Every row gives one point. Any point is a mix of the corners, with weights that add up to 1. It lies inside the corners' shape when no weight is negative. Is each point inside? If not, which corners have a negative weight?

Corners:
(1): +0.43 -0.46 +0.16
(2): -0.60 +0.54 -0.55
(3): +0.32 +0.20 +0.30
(4): +0.28 -0.62 +0.60
Points:
-0.33 +0.32 -0.30 => inside
-0.08 +0.18 -0.28 => outside (4)
+0.29 +0.09 +0.25 => inside
+0.13 -0.31 +0.09 => outside (3)
-0.11 +0.28 -0.26 => outside (4)
+0.26 -0.48 +0.51 => inside
+0.21 -0.44 +0.44 => inside

Corners:
(1): +0.16 -0.24 +0.33 -0.67 -0.09 -0.21 -0.03 -0.06 -0.28 -1.01 +0.95
(2): +0.18 +0.41 -0.20 +0.05 +0.24 +0.65 -0.19 -0.58 -0.16 +0.16 +0.22
(3): -0.36 -0.45 +0.26 -0.25 +0.02 +0.02 -0.06 +0.09 +0.19 -0.19 -0.14
(4): -0.03 -0.19 -0.27 +0.34 +0.63 +0.48 -0.09 +0.41 -0.51 -0.50 -0.50
(5): +0.41 +0.67 +0.12 -0.02 +0.57 -0.03 +0.24 -0.09 -0.10 -0.42 -0.07
(6): -0.82 +0.11 +1.15 +0.57 -0.33 +0.38 +0.56 +0.04 +0.19 +0.16 +0.64
(7): +0.77 -0.15 +0.23 +0.03 -0.04 +0.28 -0.95 -0.04 +0.28 -0.45 +0.03
(8): +0.01 +0.28 +0.06 -0.02 -0.61 +0.08 +0.66 +0.20 +0.39 -0.30 +0.42
(9): +0.70 -0.45 +0.98 -0.32 -0.13 +0.01 -0.06 +0.24 -0.10 +0.24 -0.07
(10): +0.24 +0.21 +0.55 -0.32 -0.20 +0.48 -0.32 +0.50 -0.13 +0.22 -0.50
(11): +0.56 -0.01 +0.52 -0.52 -0.44 -0.60 -0.02 +0.63 -0.46 +0.68 +0.18
(12): -0.15 -0.33 -0.27 +0.13 +0.43 +0.24 -0.32 -0.11 -0.72 -0.79 -1.16
Points:
+0.12 -0.06 +0.18 -0.05 +0.13 +0.29 -0.14 -0.08 -0.05 -0.51 +0.03 => outside (11)
-0.10 -0.04 +0.56 +0.11 -0.15 +0.19 +0.08 +0.39 +0.02 +0.07 -0.27 => outside (1, 2)
+0.33 +0.21 +0.23 -0.05 -0.18 +0.15 -0.22 -0.06 +0.06 -0.24 +0.28 => outside (3, 4, 9)
+0.27 +0.01 +0.42 -0.20 -0.15 +0.04 +0.02 +0.21 +0.03 +0.06 +0.26 => outside (12)
-0.15 +0.06 +0.18 -0.08 +0.17 +0.30 +0.14 -0.03 -0.18 -0.32 -0.06 => outside (7, 11)
+0.03 +0.06 +0.13 -0.06 +0.03 +0.18 -0.07 +0.07 -0.20 -0.29 -0.03 => outside (9)
